Every row gives one point. Two turns around zero, p and q, are shown by what they do to some points. Where does a point land after both, in the order given? Backwards means that the second turn is done in reverse. Each puzzle has new turns, and all numbers are rounded.

Turn p:
[-9 20] => [ 2 22]
[22 35] => [37 19]
[-13 -55] => [-39 -41]
Turn q:
[-50  26] => [-56   2]
[ 4 27] => [-8 26]
[ 24 -47] => [ 42 -32]
[22 -6] => [22  4]
Where do these land?
p, then q backwards: [ 28 -10] => [  7 -29]
q, then p backwards: [-58  -4] => [-29 -50]
q, then p backwards: [30 15] => [ 4 33]

Turn p:
[-41  12 -22  -2] => [-30  19 -30 -12]
[  7  34 -15 -21] => [ 12  38   2 -17]
[-25  20 -18  17] => [-23  24 -19  11]
[ 15 -43  20   1] => [ 12 -47   8   3]
[-12  12 -10 -46] => [  3  17  -5 -47]
[ 26 -38  61  31] => [  0 -59  47  34]
[ 30   2 -15  22] => [26  6 -4 30]
Turn q:
[  0   4 -34  -8] => [  4 -15 -19 -25]
[ 31   9   7 -21] => [31 -3 22 -9]
[-76 -14 -10  -5] => [-70  20 -19 -22]
[ 4 29  7 15] => [ 19  22 -14  11]
[ 41 -28  29  18] => [ 16 -25  30  43]
Where do these land?
q, then p: [-43  59 -35  -8] => [ 23  62 -27 -40]
q, then p: [  9 -26   4 -30] => [-10 -28  21 -18]
q, then p: [ 14 -29 -17  13] => [  0 -33 -19   7]
p, then q: [17 27 10 18] => [13 23 -5 27]
p, then q: [  3 -31  38   8] => [-32 -15  26  24]

Turn p:
[  6  -6  20  37 -23   8] => [  7  -5  -1  31 -31  20]
[-31   2 -19 -26  26  43] => [-52 -13  -5 -17  35   7]
[ -5 -36 -18  16 -46   6] => [ 14 -45 -35  14 -21   3]
[-22  42   9 -13  21 -11] => [-28  38  13 -20  -3 -16]
[ 13 -11  -2  -1  59 -50] => [ 25  26  31  15  40 -47]
[  1  -1  11 -41   1  11] => [ -6 -13  19 -35   9   7]
[ 39  11  -1  27 -38  -6] => [ 40  12 -22  10 -28  27]
Turn q:
[  1 -11  -5 -20 -21  33] => [ 14  -6  -9 -22  -2  36]
[-28  10 -14 -10   9 -16] => [-34  12 -10  -2  10  -4]
[ -1  30   3  16 -14   3] => [ -5  12   4  -4 -34  -7]
[ 35 -26 -46 -30  -5  -5] => [ 31  -9 -50 -21  32  -6]
[ 49 -14 -20  19  26  33] => [ 61  17 -17  28   6   6]
[-21   4  10 -10   6 -76] => [-50 -17   9  -5  23 -55]
[-36 -22  20  12 -25   4] => [-26 -35  13   7 -13  25]
[ 0 28 52 22 24 25] => [  9  27  59  19 -21   7]
Where do these land?
p, then q: [  5 -20   2  -8 -40 -37] => [ 26 -36 -18 -24   5 -23]
q, then p: [-27  30 -27   9  25  18] => [-33  32 -30  -2 -16   8]
p, then q: [ 21 -25  -2   9  12  -6] => [ 24   0   8  23   4 -12]
p, then q: [-18  12 -42 -31  17  -9] => [-28  24 -16  -7  40 -18]
p, then q: [-10 -36  15  60  38 -14] => [ -3 -18  19  63 -36 -31]
q, then p: [ -6  33  -2 -30 -11  40] => [-21   7  -2 -47  -2  33]
p, then q backwards: [  7  22  42  -3  -5 -26] => [13 39 31  9 -3 16]
q, then p: [-12   0  38 -39  -8  13] => [-21 -15  44 -23   5  15]
q, then p: [ 39 -15 -24  33 -29  22] => [ 48 -16 -38   5   6  25]

Turn p:
[  1  16  -7  16   4   6  17  23 -28] => [  4   3  -1   9  -6  12   8  25 -35]
[-18  28  17  13  14  11 -25  -7 -27] => [  5  26  14 -16  12  -6 -31   6 -31]
[-21  35 -13  -1  17   5  25   0   7] => [-35  14   2 -18  -9  -7  14  24 -15]
[-24  19  18  -8 -37 -28  12  40  16] => [  1  13   2  17 -27   5 -12  53  36]
[ 23 -24 -12 -20 -25  39 -37   0 -22] => [ 21 -17 -45   7  -1  15 -34 -36 -12]
[ 22 -44 -27  -2 -21 -23  -8 -42  -9] => [ 27 -27  -4  20 -13 -35  14 -50   8]
[  7  26  18 -31 -15 -26  -8  10  45] => [  5  20 -12 -26  -9  -1   3  21  58]
[-16 -35  -6  24 -35  30  -5   6  45] => [-33  -4 -21  53  23   2 -14 -14  32]
[-13   4 -38 -14  38  -3 -19  11  33] => [-26 -31 -18 -34  29 -23   5  17   9]
[ 23   9  10  38  35 -13  20 -24 -34] => [ 21  17  38  -4  13  -2  36 -11 -44]
[ 15 -34  40 -15  24   1  28 -16 -26] => [ 12 -13  45  -8 -14  39  11 -34  -7]
Turn q:
[ 16  11 -22 -15  53 -31 -16  42  31] => [ 49  -7 -24  15  -4 -16 -57   4  33]
[26 -2 19 -9  4  5 -9  2 -7] => [ 12 -15   7 -26  -2   8   1  10   6]
[  0  14  18  12 -39  -1  41  21   2] => [-18  -2   6  18 -17 -15  45  23  23]
[ -3 -36  -4  -1 -13   0   9  17   5] => [-14 -29 -25  10  -1  -5   7   4  -8]
[  9   4 -26  -7  -5  18  -1  -6  12] => [ -8   3  -7   6  -9  26  -7 -17  12]
[-14   0  17  18 -54   3 -20  -2 -12] => [-22 -16  39  16 -13   6  23  12 -30]
[ 32 -18 -76 -12  25 -49  47 -45 -30] => [-22  33 -54 -44 -47 -42 -21 -67   7]
[ -2   6  26  34  14  12 -15   5  19] => [ 28 -11  23  15  30   2  13  -5   4]
[-33   1  27 -26  -2   8 -18 -25  15] => [-26   8  20  -4  39  11 -20  20 -10]
[-31  20  21   7  17  34 -18  -9 -36] => [ 21  36  15  -6  23  24  16  17 -37]
Where do these land?
q, then p backwards: [-11  40  43   4  37 -33  20  16  -3] => [ -1  34   9  27  -5 -59 -32   0  15]
q, then p: [ -2 -23  21  18 -27  -3 -23 -10 -21] => [ 13 -15  33  10 -25  21 -12 -10 -14]
p, then q: [-16 -25   8  13 -21 -40   0  53  -9] => [ 35 -61  -2  22   0  -4  23   1   6]
q, then p: [ 34  20  -3 -11 -22  14   6 -18  31] => [-38  14  -1   3   8  10 -15 -17  36]
p, then q backwards: [ 32 -32 -45  37 -20  17 -31  -4  12] => [-27 -45 -15  38  34   3  20  20  28]
p, then q: [  9  25 -20   4 -37  37 -22 -14 -22] => [  5  29  17   3 -46  10 -15 -30 -22]
p, then q: [ -7  15  -3 -42  26 -15  -7  -7   4] => [-30 -11 -11 -11  -2   5 -29  30   6]
p, then q backwards: [ -4 -10 -14 -10  19   4  32 -23 -18] => [ 11 -16  -4  20 -34  -3  -6 -17 -20]
p, then q: [-29 -17 -31   5   1  23   3 -31  19] => [-20  20   3  13  21 -31 -15 -15 -34]
q, then p: [ -6   5  45 -18  44  -4  22  39   7] => [ 14 -32 -21 -22  28  16  39  39  15]

Turn p:
[ -9  76 -11 -28 -25   2  37 -12  17 -14  31  49] => [-52  45 -17 -36  11  19  -9 -49  13 -28  21  46]
[ 29 -16 -12  36  17  -5   0   9 -14 -18  11  14] => [ 23  -4  -4  35  16   0  12  18 -12  -2   6  33]
[ -8  -9  -9   1   2  15 -23   1 -31 -20 -43 -12] => [ -5 -33 -11  23 -10   0 -16  -2 -32   3 -30 -15]
[ -6  20   2  11 -11 -19  15 -16  -5  33   6 -37] => [ -7  32  -3   1  -5 -18  18  -9  -5  16  24 -37]
[-19 -24  25   9   0 -17   3 -36   4  15 -12  -1] => [  7 -11  36   7 -17   1  13 -21  10  29   7 -16]
[ 12 -48  -6   0 -22 -19 -25  32  -5 -33 -25 -19] => [ 25 -33 -15  24 -35 -27  10  23   8 -15 -41   1]
[  1   8 -27 -25 -26  36  37   4  25  33 -13  47] => [-12  10 -37 -53   2  52   6 -13  16  25 -10  22]
[ 55  -1  17   3  31  -4 -26   2   8 -36  -1 -21] => [ 49   7  17  26  23 -11 -12   6 -12 -44 -21  -2]
[  4 -42   6   4  48   4   4  37 -13 -51 -28 -37] => [ 13 -55  15  25  15  -7  29  38 -27 -41 -34 -17]
[-21  20  37  19 -13   3 -12  12   3  19   2  -3] => [-27  30  27   3 -13  -4 -13  18   3  17  -6  -9]
[ -4  28 -44  -2   1  25   6 -13  48  -4  38  29] => [-16  13 -31  -8  40  32 -18 -15  48 -11  26  21]
[-27  11  -2 -21   4 -31 -10  -1  -8  52   5  11] => [-14   3   5 -38   3 -37  -8  -9   4  42  17  -5]
[ -8 -25  25  -6  -8  10  -8 -16 -28  23  28 -20] => [ 14  -5  19  -6 -33   0 -13  17 -11  10  39 -21]
Turn q:
[ -6 -10  14 -22  61  22  -1 -13   1  29  45   0] => [-12   1 -16 -30  28 -11  -5 -26 -19  36  56  18]
[ -7  -4 -29  15 -23 -47  14  18  18  22 -27   4] => [ -2 -23 -28  12 -27  -3  24  26  37   4 -34  -4]
[ 20 -27  14   8  40  26   1  -1 -20  21  10  39] => [ -2 -40  14   2  38   6  -8  -8 -23  31  22  26]
[ 22 -32  32 -28  55  -5 -26  20 -25  14  32  23] => [  9 -43   3 -33  32 -33 -38   5 -23  27  43   9]
[ -5 -11  -1 -12 -39   3   3 -19  -2   6   1 -17] => [  4   0   7  -2 -37   9   7 -25  -2 -10  -5 -15]
[-24  30  30  -1 -39  16  -3  -3  13  -7  32 -17] => [ -7  51  35 -11 -38  -7   8  -2  -7   1   9  -3]
[ 24  21  -5 -17 -32  12   7 -19  24 -19  11 -15] => [ 32  32  15 -14 -14  17  11 -18  15 -24  -1   2]
[  9 -28 -34  31  13  16   9  39   1 -43  -6  22] => [ -3 -23   1  28  27  42  -7  51   5 -24  18   3]
[ -8   7  28  -5  -4   9 -25 -39  32 -15   8 -23] => [-12  34  24  -7   1 -17  -7 -40  24 -15  15 -10]
[ 13 -23 -24  48   2 -28  31  26 -10 -19 -51  39] => [ -3 -53  -5  47  25  12  24  48  11 -20 -36   8]
[-28  17  -7 -26  -8   6 -35 -16 -10  18   3  -3] => [-15  19 -14 -10 -26  -6 -36 -25  -7  11 -10   7]
[ -5  28 -17  22 -26 -27 -13  -6 -18  29 -14 -51] => [ 15  27 -28  28 -30 -14   4  -9   6  24 -33 -42]
[ -6  51   0  -9 -23   0  -6 -24   5 -19  17  -5] => [ 16  54   5   1 -20 -10  -3 -11  -1 -17  -9  19]
[ 17 -12  25 -21  42  35   0  28   6   8 -12  17] => [-12 -19  15 -41  50  13 -12   7 -12  18   6   5]
[-14  -8 -26  16 -18 -37  46   9 -15 -25 -50 -13] => [ -6 -19 -31  28  -7   4  39  26  -4 -44 -41 -24]
Where do these land?
q, then p backwards: [-24  61   0 -25  31  10  23  10 -24 -24 -28  17] => [ 36  55  -6  -2  12   9  10  57 -15  -6 -19  17]
q, then p: [  8 -12 -10  10 -34 -25   1 -43 -12 -14  -7  25] => [ 18   1   9  45 -24  18  17 -20  12   4 -15  26]
q, then p: [  4 -16  21 -10  20  -7  -4  36   4  27 -37   5] => [  9 -37   8 -32   4 -17  11  15   3  16 -18 -30]
p, then q: [ 14 -11  20  22  -9   7  33  28  -1  11   0 -26] => [ 12  17   3 -13   0  17  29  35 -26   3 -17 -12]
q, then p: [-17 -23 -25 -29 -24  -9   1  35   7 -36  -7  -1] => [-13 -23 -26   4 -26   4 -14  25  16 -43 -24   2]
p, then q: [-16  42  -8 -42   3  15  -5  46  26  23  39  20] => [-25  23 -33 -56  -4  -9 -46  21  13 -18   6  28]
p, then q: [ 19  28   5  45   3   6 -29  -8  12  -4  26 -19] => [  8  43   7  30  25 -17  -9  25  16  25   5   0]
q, then p: [  4 -33  42  27   6  16   6 -45  15 -24  21   1] => [ -1   9  62  20  -4   7  16  -9   9 -18  45   6]
q, then p: [-43   2 -39   0  44 -39  52   8  20 -10 -30  -9] => [-45 -45 -51   0  39   3  49  -1  15 -11   1  11]
q, then p backwards: [-30 -34 -17  -5 -20  14  -6 -38 -28 -27 -12 -25] => [-11  23  -1 -10 -19  20   4 -37 -22 -48  -8 -32]
q, then p: [ 15 -10 -30  24  30  26 -19  -3 -12  50 -30  29] => [ 20 -25   3   2  30  29 -15  16   3  68   1 -14]
q, then p: [ 22  -2  19 -22  -8 -37  -3  30  -7   8  38 -12] => [ 35  19 -17 -29 -22 -40   9  11   5 -18   2   8]
p, then q: [ -1   8   4   8 -12 -33 -10   0 -17   8  23  17] => [ 10  -3   2   6 -23 -29   2   9   9  10  -2  29]
q, then p: [ 41  11  -5 -19  -7  12 -15  -1  -7   1  16  -8] => [ 39  19  -3  -7   4   3 -26  -6 -13 -11  -2   0]
q, then p: [  4 -12  24  16 -22  44 -24 -55  25  11 -13 -15] => [ -3  21  52  17  -6  34 -15 -38  11   8  17 -38]
